Each row is a point. The last column is the point's height on a tilted bowl or saddle (a function of degree 2), plus a little noise. Along how many of its main directions does it bend up, bend down or stay straight?

Points:
[[-0.09 -0.03 -0.01]
 [-0.11  0.15 -0.02]
 [-0.79  0.13  0.62]
 [-0.13 -0.29 -0.19]
 [-0.03  0.15 -0.03]
 [ 0.16  0.11  0.02]
 [ 0.04 -0.55 -0.60]
 [ 0.04  0.24 -0.07]
 [ 0.46  0.29  0.10]
 [-0.29 -0.11  0.03]]
Directions: 1 up, 1 down, 0 straight

Points:
[[-0.71  0.40  0.23 -0.38]
 [ 0.21 -0.29  0.23 -0.16]
 [-0.11 -0.12  0.32 -0.21]
 [ 0.26  0.17 -0.24 -0.25]
 [ 0.26 -0.27  0.17 -0.16]
 [-0.17  0.32 -0.44 -0.25]
 [-0.51 -0.42 -0.06 -0.55]
 [-0.39 -0.39 -0.31 -0.49]
 [ 0.20  0.11  0.10 -0.16]
 [-0.21 -0.25  0.12 -0.25]
 [ 0.30  0.00  0.39 -0.24]
 [-0.20 -0.39  0.04 -0.28]
 [-0.06  0.43 -0.04 -0.11]
 [ 0.04 -0.66  0.03 -0.25]
 [ 0.01  0.07 -0.19 -0.17]
 [-0.09 -0.06  0.44 -0.24]
 [ 0.15 -0.07  0.15 -0.15]
 [-0.24 -0.43 -0.13 -0.35]]
Directions: 0 up, 2 down, 1 straight

Points (16 x 4):
[[ 0.25  0.24  0.03 -0.17]
 [-0.30  0.50 -0.18 -0.39]
 [ 0.15  0.46 -0.05 -0.39]
 [ 0.02  0.06  0.01 -0.02]
 [ 0.21 -0.34  0.26  0.09]
 [ 0.10  0.34  0.16 -0.38]
 [ 0.14  0.17 -0.03 -0.11]
 [ 0.05  0.41 -0.30 -0.24]
 [-0.33 -0.43 -0.26 -0.39]
 [ 0.36 -0.31 -0.24 -0.32]
 [-0.21 -0.24 -0.42 -0.37]
 [-0.09  0.19 -0.31 -0.11]
 [-0.36  0.04 -0.24 -0.05]
 [-0.45  0.16 -0.70 -0.26]
 [ 0.20 -0.17 -0.37 -0.29]
 [-0.15 -0.30 -0.38 -0.40]]
Directions: 0 up, 1 down, 2 straight

Points, 24 rows:
[[ 0.45  0.08 -0.12 -0.46  0.25]
 [ 0.37  0.12  0.11  0.07  0.15]
 [ 0.52 -0.18  0.15  0.12  0.27]
 [ 0.03 -0.07  0.47  0.08  0.09]
 [-0.09  0.40  0.18  0.05  0.15]
 [-0.10  0.07 -0.33  0.16  0.22]
 [ 0.18 -0.08  0.15 -0.22  0.12]
 [-0.02  0.06  0.33 -0.27  0.13]
 [ 0.29  0.39 -0.32 -0.51  0.35]
 [-0.70 -0.37 -0.23 -0.20  0.64]
 [ 0.05  0.29  0.05  0.23  0.10]
 [-0.44 -0.04 -0.49  0.40  0.50]
 [-0.13 -0.36 -0.45 -0.47  0.31]
 [ 0.01 -0.04  0.37 -0.29  0.15]
 [ 0.08  0.30  0.10  0.00  0.12]
 [-0.29 -0.65  0.00  0.60  0.51]
 [ 0.07 -0.07 -0.52  0.07  0.29]
 [-0.02  0.19 -0.25 -0.19  0.19]
 [-0.38  0.24  0.08 -0.20  0.25]
 [-0.48 -0.27 -0.13 -0.40  0.40]
 [ 0.09  0.11  0.00  0.41  0.08]
 [ 0.25  0.05 -0.18 -0.42  0.17]
 [ 0.19 -0.32 -0.37 -0.09  0.26]
 [ 0.31 -0.06 -0.14  0.10  0.17]]
Directions: 3 up, 0 down, 1 straight

Points:
[[ 0.27  0.11 -0.14  0.73  0.25]
 [-0.44 -0.01 -0.19  0.07  0.03]
 [-0.16 -0.07 -0.04 -0.03 -0.02]
 [-0.02  0.16  0.05 -0.09  0.05]
 [ 0.05  0.49 -0.32  0.28  0.08]
 [ 0.20 -0.15  0.08  0.11  0.07]
 [-0.19  0.34  0.01 -0.56  0.51]
 [-0.22  0.30  0.06 -0.08  0.14]
 [ 0.28  0.28 -0.25  0.18  0.15]
 [-0.08  0.10  0.33  0.02  0.05]
 [ 0.09 -0.06 -0.10 -0.36  0.10]
 [-0.07 -0.59 -0.46 -0.28  0.07]
 [-0.25  0.27 -0.19 -0.33  0.23]
 [-0.07  0.03  0.45  0.10  0.06]
 [-0.02 -0.50 -0.02 -0.32  0.00]
 [-0.14  0.01 -0.12  0.29  0.02]
 [-0.37 -0.03 -0.10  0.18  0.05]
 [ 0.36  0.31  0.18 -0.09  0.22]
 [-0.99  0.35  0.40 -0.08  1.16]
 [-0.20 -0.09 -0.05 -0.58  0.11]
 [ 0.27 -0.49 -0.04 -0.56  0.16]
 [-0.17  0.43 -0.08  0.00  0.16]
 [ 0.41  0.09  0.14 -0.07  0.17]
 [ 0.41  0.28  0.03  0.03  0.22]
 [-0.15 -0.29 -0.50  0.19  0.07]]
Directions: 2 up, 0 down, 2 straight

Points (24 x 5):
[[ 0.17  0.22 -0.16 -0.36 -0.24]
 [ 0.15 -0.15 -0.21  0.04 -0.11]
 [ 0.15 -0.33 -0.01 -0.20  0.05]
 [ 0.32  0.08 -0.15 -0.37 -0.17]
 [ 0.28 -0.05 -0.26  0.06 -0.15]
 [-0.38 -0.01 -0.15  0.45 -0.44]
 [-0.18  0.16 -0.13  0.38 -0.29]
 [-0.55  0.21  0.02 -0.31 -0.55]
 [ 0.27  0.15  0.60  0.15 -0.39]
 [-0.09  0.05 -0.55  0.05 -0.45]
 [ 0.46  0.14 -0.51  0.29 -0.43]
 [ 0.20  0.09 -0.16  0.01 -0.12]
 [-0.12 -0.11 -0.10  0.07 -0.13]
 [-0.09 -0.08  0.42  0.50 -0.33]
 [ 0.17  0.16 -0.11  0.25 -0.18]
 [ 0.38 -0.03  0.64 -0.03 -0.29]
 [-0.23 -0.34 -0.13 -0.35 -0.17]
 [ 0.15  0.23  0.15 -0.07 -0.14]
 [-0.34 -0.12  0.06 -0.30 -0.21]
 [ 0.09 -0.42  0.04 -0.22  0.09]
 [ 0.33  0.01 -0.10  0.05 -0.10]
 [ 0.12 -0.10 -0.59 -0.10 -0.41]
 [ 0.48  0.51 -0.13  0.17 -0.37]
 [ 0.79 -0.62  0.39 -0.26 -0.05]]
Directions: 0 up, 3 down, 1 straight
